Each point is reached from the start by the listed moves, each made once or not at all, plus a little noise. Say if it took an odd or an even number of moves. Then give how often each move was made.

Moves:
(1): 2.4; 2.9; -2.6
(2): -2.9; 2.5; 1.1
Start: -0.4; 1.8; -0.7
Points:
2.1; 4.6; -3.5 -> odd (1, 0)
-1.1; 7.3; -2.3 -> even (1, 1)
-0.5; 1.6; -0.7 -> even (0, 0)

Moves:
(1): 1.5; -1.4; 2.6
(2): 2.8; 2.9; -0.2
(3): -1.7; 6.0; 2.1
Start: -0.3; 1.0; -0.9
Points:
-0.7; 5.6; 4.0 -> even (1, 0, 1)
2.4; 3.8; -1.2 -> odd (0, 1, 0)

Moves:
(1): 2.1; -0.9; -2.8; -2.2; -2.7; 0.7; 3.1
(2): 1.3; 2.8; 1.6; -0.6; 4.1; -1.7; 4.0
(3): 1.5; -4.1; -2.0; -0.2; 1.8; 0.6; 1.3
(4): 4.2; 0.0; -1.8; 1.8; -2.6; 0.3; 0.9
(5): 0.9; 0.2; -2.9; -1.4; 2.5; -0.6; 0.0
(6): -1.2; -0.2; -2.1; 0.9; 1.5; 0.7; 1.6
Start: 0.1; -0.5; 1.0; 0.5; 0.5; 0.0; -1.9
Points:
6.5; -4.3; -5.8; 0.6; 2.3; 0.1; 0.4 -> odd (0, 0, 1, 1, 1, 0)
6.6; 1.2; -4.1; 0.4; 0.8; 0.0; 7.6 -> even (1, 1, 0, 1, 0, 1)
2.3; -4.1; -3.9; -1.2; 4.8; 0.1; -0.7 -> even (0, 0, 1, 0, 1, 0)
5.8; -4.6; -3.0; 2.1; -0.4; 0.9; 0.2 -> even (0, 0, 1, 1, 0, 0)
3.9; -0.5; -5.7; 1.8; 2.0; 0.4; 0.7 -> odd (0, 0, 0, 1, 1, 1)
3.1; 1.5; -5.1; -2.7; 6.0; -1.1; 6.7 -> even (1, 1, 0, 0, 1, 1)

Moves:
(1): 2.2; 0.8; -3.0; -1.5; -3.3; 0.8; 0.3; -0.6; 3.6; -2.2
(2): -1.2; -1.8; 1.1; 2.4; 3.6; 0.9; 3.0; -0.5; -0.2; 0.9
(3): -3.4; 0.3; -1.9; -0.1; 0.3; 1.8; 2.3; -2.8; 1.8; 0.8
(4): 0.3; 0.9; -0.6; 0.0; 2.5; 3.8; 3.8; 0.2; -1.4; 0.8
(5): 0.4; 0.6; -1.2; -2.5; 2.3; 1.8; -2.5; 0.2; 2.2; 1.5
(6): -1.2; 0.8; 0.8; 1.2; -1.3; 1.5; 1.7; 1.5; 1.4; 1.1
(7): 0.6; 0.4; -1.2; 1.6; 0.2; 0.3; -1.2; -0.7; -0.9; 0.2
(8): 0.7; 1.9; -2.0; -1.7; 2.0; -1.5; -0.1; 1.1; 0.2; 1.9
Start: 1.5; 0.9; 2.3; 2.6; 0.6; -1.4; 1.0; -1.9; 1.9; -1.1
Points:
3.6; 5.0; -3.0; -2.0; 0.5; 1.2; 0.2; 0.3; 9.3; 1.3 -> even (1, 0, 0, 0, 1, 1, 0, 1)
-0.7; 0.8; -2.8; 0.8; 3.6; 3.9; 4.0; -5.6; 9.2; 0.0 -> even (1, 1, 1, 0, 1, 0, 0, 0)
0.6; 3.2; 0.4; 6.2; 7.7; 3.4; 8.1; -0.3; 1.0; 3.9 -> odd (0, 1, 0, 1, 0, 1, 1, 1)
2.1; 1.7; -0.6; 6.3; 2.4; 5.6; 8.5; -2.1; 4.3; -0.3 -> odd (1, 1, 0, 1, 0, 1, 1, 0)
3.6; 2.8; -2.3; 1.7; 5.7; 2.5; 7.8; -1.7; 4.1; 0.3 -> even (1, 1, 0, 1, 0, 0, 0, 1)
